Rows are points. The points of each table are mixes of a few directions, plus a little noise. How many directions does each table use, and how many do they share? Where both have some left over, give the other angles between the two spaces (their principal angles), to ten degrees, smallest first.

First, 4 rows:
-30 71 -43
44 -49 29
-13 27 -13
-3 -50 29
Second (4 x 3):
-65 -40 25
11 -12 5
32 74 -46
22 -23 14
Directions: first 2, second 2, shared 2

First:
-36 41 -95 2 36 33
19 12 -29 3 -1 6
21 -18 42 0 -18 -15
-36 -21 53 -5 2 -11
39 -16 35 1 -24 -15
-37 -9 24 -4 10 -2
16 -2 3 1 -7 -3
16 13 -33 3 1 8
Second, 8 rows:
-9 8 -20 0 9 7
4 1 0 0 -1 0
-16 -24 59 -4 -6 -16
35 -4 7 4 -15 -6
-7 26 -62 3 17 19
-40 35 -79 1 34 29
17 -29 69 -2 -23 -23
16 -10 25 0 -12 -10
Directions: first 2, second 2, shared 2

First, 8 rows:
-11 9 -21 -9 28 -3 95 -29 20 16 33
15 1 -9 8 -2 2 -43 -19 -4 -13 -11
17 6 -24 8 12 1 -17 -45 4 -11 -1
7 -2 3 5 -8 2 -37 1 -6 -8 -12
4 2 -7 2 4 0 -2 -13 2 -3 1
-6 10 -25 -6 28 -3 81 -37 19 11 29
-14 -14 44 -5 -32 1 -36 73 -17 4 -19
-11 -13 41 -3 -31 2 -41 68 -17 2 -20
Second (8 x 11):
19 -20 -8 -29 58 7 -27 24 7 -5 -15
5 34 20 -25 -27 -27 34 16 24 14 6
-6 -19 -35 43 1 -12 -26 -8 0 0 -27
21 -16 -45 1 51 1 1 -18 -12 -1 -6
-22 3 -11 14 7 -9 28 -41 58 -1 11
-7 -25 -5 -19 16 -16 -9 1 -14 -9 4
3 32 31 23 -56 13 -11 32 -3 13 -14
-15 10 53 -11 -52 42 11 -8 -59 -10 42
Directions: first 2, second 6, shared 1; angles 50

First:
7 -18 -27 -43 -11 -3 -9 -19 -23 5 25 51 18 9
16 -8 -9 -11 -1 -15 -17 -20 -18 -6 5 19 11 -6
-10 -16 -31 -56 -20 14 9 -1 -8 16 33 56 14 21
-7 10 14 21 7 5 8 11 14 -1 -13 -27 -10 -2
71 -3 18 46 25 -75 -75 -64 -56 -38 -32 -14 14 -54
-10 15 23 35 8 10 12 17 23 -3 -19 -43 -17 -4
-32 25 33 47 10 30 38 45 53 4 -25 -69 -27 4
-13 26 39 62 17 9 19 29 37 -6 -37 -76 -27 -11
6 -26 -41 -71 -19 -3 -13 -21 -31 12 40 79 23 18
-27 -7 -17 -37 -15 27 27 19 13 16 22 25 0 24
Second, 11 rows:
-13 -38 -14 29 -15 5 -9 20 9 -10 3 -24 35 55
35 -20 11 -37 -6 -30 -20 -27 7 -15 17 -37 -11 -31
-40 59 22 25 35 66 53 -5 47 -42 16 -49 -24 -7
-40 12 10 78 15 14 -9 16 -12 -6 -19 -1 25 42
-30 22 35 56 25 1 -13 -11 -6 -16 -7 -19 1 4
-8 30 -16 4 15 3 -11 -25 -55 10 0 95 16 -5
44 13 -26 -45 -14 29 55 27 49 5 -13 -33 -32 -34
-4 -22 2 -53 -27 1 16 20 28 24 16 -15 -20 -1
-17 -24 -7 -29 -26 -25 -14 25 -30 61 -4 72 2 14
49 -20 3 41 4 -35 -36 -14 -5 -30 -26 -53 16 -10
24 -13 -17 -71 -15 -26 -16 -27 -33 20 21 63 -5 -25
Directions: first 2, second 6, shared 2

First:
8 -27 12 -11 -3 -1 -3 49 28 -3 47 10 -12 0 -16 17 35 44 8 8 -15 -21 -13 -23
-9 -5 -1 -15 12 -2 18 3 10 -40 1 7 -18 -39 2 31 -9 -13 -22 21 17 -1 -23 -14
-10 4 -8 8 -16 6 -17 -21 2 9 -23 -10 8 -6 16 -44 -11 -20 23 8 -2 15 17 29
6 1 6 -13 -12 16 21 -42 5 -8 -11 0 -14 -28 12 2 -15 -54 -6 -25 13 34 -29 52
14 9 24 -16 28 -3 34 21 -21 -2 34 28 -22 1 -29 89 14 24 -40 -16 10 -13 -29 -28
-7 -24 -18 47 28 -39 -16 37 33 -17 33 -30 -17 43 1 -48 49 52 14 -6 -62 -36 23 -43
-12 32 15 -8 1 13 1 -22 -37 19 -20 23 -7 -22 -3 27 -17 -11 -2 15 21 16 7 28
9 11 -29 8 -38 10 -39 -25 -18 43 -61 -28 82 51 19 -73 -46 -21 25 -5 17 6 48 -2
Second (8 x 24):
-15 27 12 -2 7 6 5 -21 -31 7 -15 17 -15 -23 -2 24 -11 -10 -5 11 15 14 2 25
-11 8 3 2 3 1 -3 -3 -5 -3 -6 6 -11 -17 3 2 -2 2 2 19 2 3 6 8
3 4 2 -1 1 3 3 -5 -4 5 -1 1 1 2 -1 4 -2 -3 -2 -5 2 2 -1 1
3 31 15 -6 8 10 15 -30 -40 21 -15 16 -4 -4 -5 37 -17 -21 -16 -14 18 16 -3 25
-29 37 14 -2 12 8 -1 -23 -33 4 -21 25 -29 -44 1 23 -13 -9 1 36 15 16 10 33
58 -60 -21 -1 -20 -11 6 37 58 -2 37 -47 53 84 -5 -34 18 13 -6 -75 -25 -26 -22 -57
-19 35 13 -3 11 6 2 -25 -37 8 -20 24 -24 -35 1 28 -12 -11 -3 25 17 17 7 32
15 -79 -36 12 -20 -23 -28 68 95 -38 42 -49 28 36 10 -82 39 43 30 3 -44 -41 -1 -68
Directions: first 6, second 2, shared 2

First:
-11 -3 5 -11 -6 16 5 2 7 -4 -4 16 -1 6 5 1 -9 19 -2 18 -5 -30 -24 18 -3 -17 -12 -12 -3 12 8 -5
13 7 -1 -1 5 -18 8 3 9 -17 7 2 -6 9 -16 6 -3 8 1 1 19 1 0 14 -2 18 -6 11 12 -14 -5 -10
-10 6 4 -1 -6 8 7 7 -5 -12 -9 8 6 6 1 -15 3 6 8 4 6 -16 -5 5 6 8 9 -1 -2 -3 -2 -3
5 -10 -4 -1 2 -12 -4 -12 5 18 6 -11 -18 -3 1 14 -13 4 -17 6 2 5 -9 5 -13 -6 -24 0 2 1 10 -3
12 5 -1 -2 7 -3 2 4 9 -14 10 7 5 1 -10 9 6 2 4 -2 2 6 5 2 3 2 3 3 7 -2 -8 -1
-66 -13 3 50 -36 -11 -5 -18 -95 63 -71 -69 -10 -19 54 -90 4 -67 6 -44 15 27 52 -62 13 70 56 21 -40 -36 8 21
9 28 8 -6 7 21 9 29 10 -59 8 35 40 8 -19 -12 31 1 38 -10 -2 -4 18 -1 28 10 46 2 7 -3 -29 2
-4 -7 2 -10 -2 10 0 -2 10 3 2 10 -4 3 3 10 -10 16 -8 17 -8 -20 -23 14 -7 -22 -19 -12 -1 14 11 -2
23 -2 -5 -5 17 7 -16 -3 18 4 25 3 10 -13 -7 31 12 -10 -4 -7 -25 28 12 -15 -1 -28 -1 -6 5 19 -7 11
4 -9 -1 -7 1 0 -5 -7 11 13 6 0 -10 -1 1 18 -11 10 -13 11 -7 -6 -17 8 -11 -22 -24 -7 1 12 10 -1
24 -3 -6 -8 11 -17 -2 -6 23 1 22 0 -13 2 -15 31 -10 11 -14 8 4 9 -10 13 -13 -10 -29 1 15 2 2 -7
Second (8 x 32):
-13 4 7 12 -11 3 5 14 -8 -12 -21 -3 -2 5 1 -23 2 3 5 9 22 -16 -3 -2 2 14 16 7 -4 -14 1 -7
18 20 -9 -30 14 -27 7 -11 18 -3 40 35 0 2 -9 21 -9 5 -2 -20 -19 9 -3 30 8 -13 -50 2 15 11 -8 -2
14 10 -1 8 4 -25 7 8 5 -16 3 -4 -8 5 -16 -1 1 0 1 -3 28 9 8 5 0 23 -1 19 12 -23 -7 -10
16 0 -3 6 10 1 3 2 1 -19 3 -10 14 4 -15 4 14 -6 14 -10 6 21 21 -11 6 28 35 5 6 -13 -15 3
11 -3 -1 14 3 -11 -1 3 1 -4 -3 -18 -7 0 -10 3 3 -4 -2 1 20 13 9 -9 -6 17 11 11 5 -16 -2 -5
-70 -16 20 -3 -34 88 -4 9 -35 10 -53 17 32 -1 49 -50 9 6 20 24 -41 -63 -27 -15 15 -34 47 -44 -44 40 16 20
11 -6 -3 5 5 -7 -4 -4 4 5 4 -13 -5 -3 -6 11 0 -4 -5 -1 4 14 6 -6 -6 4 1 3 4 -4 0 0
13 -10 -9 -12 9 -22 -13 -22 15 39 26 -3 -25 -12 5 36 -20 -1 -31 1 -18 14 -13 9 -19 -38 -61 -4 5 19 16 0
Directions: first 4, second 4, shared 2; angles 30, 50

First:
6 -4 3 -5 -35 -17 -9 0 -23 5 -7 10 22 -14 6 -12 -6 -11 24 5 2 -2 -27 -4 -1 1 -11 14 23 -12 -7 4
3 11 7 10 20 5 -9 17 29 -11 17 -27 -30 12 -16 9 5 -4 -25 12 33 15 28 14 -2 2 -34 -5 3 13 1 7
9 26 19 22 23 1 -13 18 38 -14 27 -34 -16 11 -15 1 3 3 -32 2 30 38 19 25 3 1 -28 -7 0 17 -12 21
-3 4 6 12 42 17 13 -2 39 7 17 -17 -13 6 -9 4 14 26 -34 -20 -4 8 18 16 -1 -10 5 -25 -28 8 -9 1
-2 28 -29 -2 25 16 -4 -4 -18 -42 -19 25 -21 28 18 17 -31 -13 6 11 -35 10 35 -21 23 26 75 9 -23 32 38 -9
-5 12 -29 -12 -2 7 4 -22 -41 -24 -32 48 13 10 31 1 -28 -6 26 -7 -61 -8 0 -30 21 19 95 12 -23 13 27 -14
-4 -41 7 -16 -44 -18 14 -16 -26 43 -11 18 44 -33 4 -21 17 8 30 -15 -12 -34 -54 -7 -16 -19 -18 1 16 -40 -22 -8
4 5 12 10 6 -2 -7 11 22 1 16 -22 -9 2 -15 0 8 -1 -15 4 27 14 7 15 -4 -4 -35 -6 10 2 -9 10
-6 -43 0 -17 -33 -12 10 -2 -12 34 -7 0 11 -21 -5 -5 20 -3 21 3 18 -37 -24 -7 -21 -16 -50 4 27 -33 -7 -13
Second (9 x 32):
-20 -50 -28 -29 1 11 29 -20 -20 27 -28 27 -6 -4 7 11 15 5 18 -6 -26 -61 2 -28 -14 -9 15 -5 -9 -21 20 -38
-15 -38 -21 -22 0 8 22 -15 -15 21 -21 20 -5 -3 6 9 11 4 14 -4 -20 -46 2 -21 -10 -7 11 -4 -7 -16 15 -28
-22 -55 -31 -32 1 12 33 -22 -23 31 -31 30 -7 -4 8 13 16 6 20 -7 -29 -68 2 -31 -15 -10 16 -5 -10 -24 23 -42
1 3 2 2 0 -1 -2 2 1 -2 2 -2 1 0 -1 -1 -1 0 -2 0 2 4 0 2 1 1 -1 0 0 2 -2 2
-10 -25 -14 -14 0 5 15 -10 -10 13 -14 13 -3 -2 4 6 7 2 9 -3 -13 -31 1 -14 -7 -5 7 -2 -5 -10 10 -18
21 53 30 30 -1 -11 -32 21 22 -29 30 -29 7 4 -8 -12 -15 -6 -19 6 28 65 -2 30 14 10 -16 5 10 23 -22 40
-2 -6 -3 -3 0 2 4 -2 -2 3 -3 3 0 -1 1 1 1 1 2 -1 -3 -7 0 -3 -1 -1 2 0 -1 -2 2 -5
29 75 42 43 -1 -16 -44 30 30 -41 42 -41 9 6 -11 -17 -22 -8 -27 9 39 92 -3 42 21 14 -22 8 14 32 -31 56
17 42 24 24 -1 -9 -25 17 17 -23 24 -23 5 3 -6 -10 -12 -4 -15 5 22 52 -2 23 12 7 -12 4 8 18 -17 32
Directions: first 4, second 1, shared 1

First:
7 6 -20 4 8 10 4 2 -33 -25 -26 -11 -20 6 -3 2 41 -27 0 34 -32 -8 6 0 3 -15 20 6 -10 -23 5 11
-10 25 10 -22 23 -21 7 -9 44 26 26 5 -4 -36 3 26 -18 13 37 19 36 20 14 16 23 8 -32 -8 11 16 -6 13
-1 7 2 4 -9 36 -15 29 3 15 29 -4 33 -13 -12 -30 -1 15 -24 -21 5 -9 -16 -16 -32 1 22 12 -16 -10 -2 -20
-12 -4 -1 -5 22 -24 14 -7 32 17 19 -5 5 -24 17 22 -19 -1 25 -6 30 17 -3 15 45 0 -23 7 1 33 -10 0
-1 17 -13 -6 20 4 6 5 -2 -3 1 -11 -9 -20 0 10 24 -15 15 31 -4 4 6 6 15 -10 5 7 -9 -8 -1 9
8 -50 17 25 -50 -1 -11 -8 -24 -13 -21 17 15 62 2 -29 -35 17 -48 -68 -14 -18 -18 -18 -34 13 7 -10 11 9 6 -23
0 49 5 -28 17 3 -4 -2 18 11 9 6 -19 -32 -17 15 17 9 30 54 7 9 27 7 -13 4 -12 -15 9 -25 3 24
9 -49 -1 27 -32 -6 0 -10 -38 -27 -36 4 -1 57 9 -16 -9 -9 -35 -42 -28 -16 -16 -10 -6 -1 12 0 3 7 5 -14
Second (8 x 32):
-3 9 15 9 -2 -3 -5 9 17 0 3 -12 5 3 -1 -7 -1 -4 -1 -14 -1 -11 21 -10 -11 -12 -1 6 -12 2 -12 2
-24 2 15 5 -5 -7 -17 2 12 3 -4 5 4 11 7 3 -24 -6 -5 -23 12 2 2 -5 18 3 -16 6 22 9 0 -5
29 -33 13 31 -17 23 1 48 13 13 41 7 8 21 -15 25 -16 -20 -25 14 13 0 -36 6 7 8 10 -5 -22 25 13 -12
19 -20 21 22 -12 -16 -3 -5 -13 -8 -20 10 -7 41 -14 -8 -30 -3 -9 -30 -3 -4 -7 -1 4 10 -8 1 -2 9 0 -3
-29 1 -50 -19 62 9 -1 4 1 16 7 -11 -1 -56 16 14 15 -17 21 32 23 36 -49 28 95 9 -6 46 0 16 9 -13
25 -13 16 20 -21 -2 1 9 7 -15 -12 -9 -15 30 -10 -4 14 -5 -16 6 -26 -20 24 -10 -40 -11 8 -10 -24 -4 -4 8
-4 1 8 -10 -34 0 -4 -12 -2 -9 -10 11 -11 17 7 4 10 12 -12 9 -16 -12 26 -11 -47 -1 1 -33 24 -17 8 9
-13 52 -40 -58 28 -5 27 -53 -34 2 -5 -2 16 -68 9 -27 31 43 47 6 0 10 19 4 -25 -4 13 -12 15 -39 -15 12
Directions: first 4, second 6, shared 1; angles 30, 40, 60
